Each row is a point. The ring and each string are closed loops that go straight from each point to the next, and from the last back to the first. Before rounding, they use only three directions, however many columns there are. Count how often each string passes through the ring. Passing back the other way cancels.

Ring:
array([[ 251, -285,  179,  -41],
       [ 280,  -79,  172,   13],
       [ 154,  121,  122,    2],
       [-199,  373,  -10,  -92],
       [-377,  405, -192, -164],
       [-315,  211, -331, -185],
       [-131,  -80, -213, -167],
       [  22, -253,  -28, -134]])
String:
array([[   7,  144, -327,  -70],
       [ -69,  117, -463, -112],
       [-173,  -62, -417, -188],
       [-174, -227, -136, -211],
       [-205, -237,  160, -213],
       [  -9,  -97,   -4, -113],
       [ 151,  -32, -165,  -43],
       [ 319, -196,  -94,   -7],
       [ 121, -103,   45,  -61],
       [ -37, -138,  292, -120],
       [  97,  -35,   77,  -55],
       [ 406,   59, -194,   76],
       [ 517,  124,  -37,  140],
       [ 170,  207,  200,   29],
       [-228,  206,  385, -121],
       [-228,  183,  180, -134],
       [ -65,  199,  -96,  -78],
       [ -10,  399, -371,  -27],
       [-286,  512, -334, -111],
       [ -95,  303, -346,  -79],
       [-193,  186, -153, -134],
       [-229,  108,  -38, -159]])
Times through: 2
String:
array([[ 267,  -98, -203,  -12],
       [ 461, -394,   42,   14],
       [ 322, -443,  370,  -37],
       [  73, -203,  292,  -90],
       [   8,  -36,   84,  -90],
       [ 329,  -24, -178,   29],
       [ 496, -327,  163,   47],
       [ 322, -428,  348,  -35],
       [  -3, -260,  302, -131],
       [  76,  -93,  -21,  -79],
       [ 296, -114, -296,   -8],
       [ 176, -313, -184,  -92],
       [ -90, -357,   -2, -199],
       [-245, -244,  135, -231],
       [ -48,  -16,  -65, -114],
       [ 108, -103, -245,  -78],
       [ 202, -366, -198,  -93],
       [ 312, -338, -167,  -42]])
Times through: 3

Ring:
array([[  73, -167, -273,  -33, -130, -273, -147,   33],
       [ 259,  -46, -275,  -30, -401, -316, -225,  132],
       [ 270,   30,  -77,  -39, -376, -178, -131,  102],
       [  96,   44,  202,  -67,  -43,   51,  104,  -29],
       [-147,  -24,  394,  -89,  370,  236,  321, -184],
       [-234,  -90,  408,  -84,  488,  269,  352, -238],
       [-209, -184,  223,  -56,  376,  145,  211, -210],
       [ -93, -209,  -43,  -39,  145,  -68,   23, -103]])
String:
array([[-184, -228,  -65,  -60,  316,  -77,   93, -128],
       [-290, -288,   88,  -49,  463,   69,  174, -230],
       [-118, -197,  215,  -23,  183,  139,  109, -188],
       [  29,  -94,  106,  -37,  -16,   15,   32,  -72],
       [ -26, -123,  175,  -32,   63,   82,   74, -121],
       [-203, -199,  271,  -41,  345,  189,  200, -230],
       [-350, -259,  207,  -66,  596,  159,  280, -272],
       [-210, -196,   51,  -69,  384,    9,  168, -160],
       [  68, -100,   60,  -27,  -96,  -21,  -21,  -49],
       [  70, -189, -133,   -8, -156, -153, -137,  -22],
       [  78, -206, -378,  -26, -162, -347, -206,   52],
       [ 187,  -84,  -53,  -10, -311, -122, -146,   26],
       [ 127,  -81, -119,  -38, -179, -175,  -95,   32],
       [ 226,  -45, -411,  -56, -319, -426, -217,  167],
       [ 393,   18, -346,  -26, -609, -397, -315,  217],
       [ 373,   17, -152,  -11, -588, -239, -258,  148],
       [ 154,  -38,  -34,  -39, -207, -119,  -69,   29],
       [ 119,  -59,   33,  -33, -160,  -57,  -40,  -10],
       [ 340,  -10, -136,   -6, -547, -216, -247,  123],
       [ 336,  -29, -458,  -35, -523, -473, -320,  218],
       [ 132, -103, -459,  -64, -177, -445, -185,  134],
       [ 176, -154, -475,  -30, -306, -445, -275,  131],
       [ 128, -129, -124,  -16, -222, -165, -140,   15],
       [ -38, -154,  -78,  -51,   87, -114,   11,  -55]])
Times through: 1
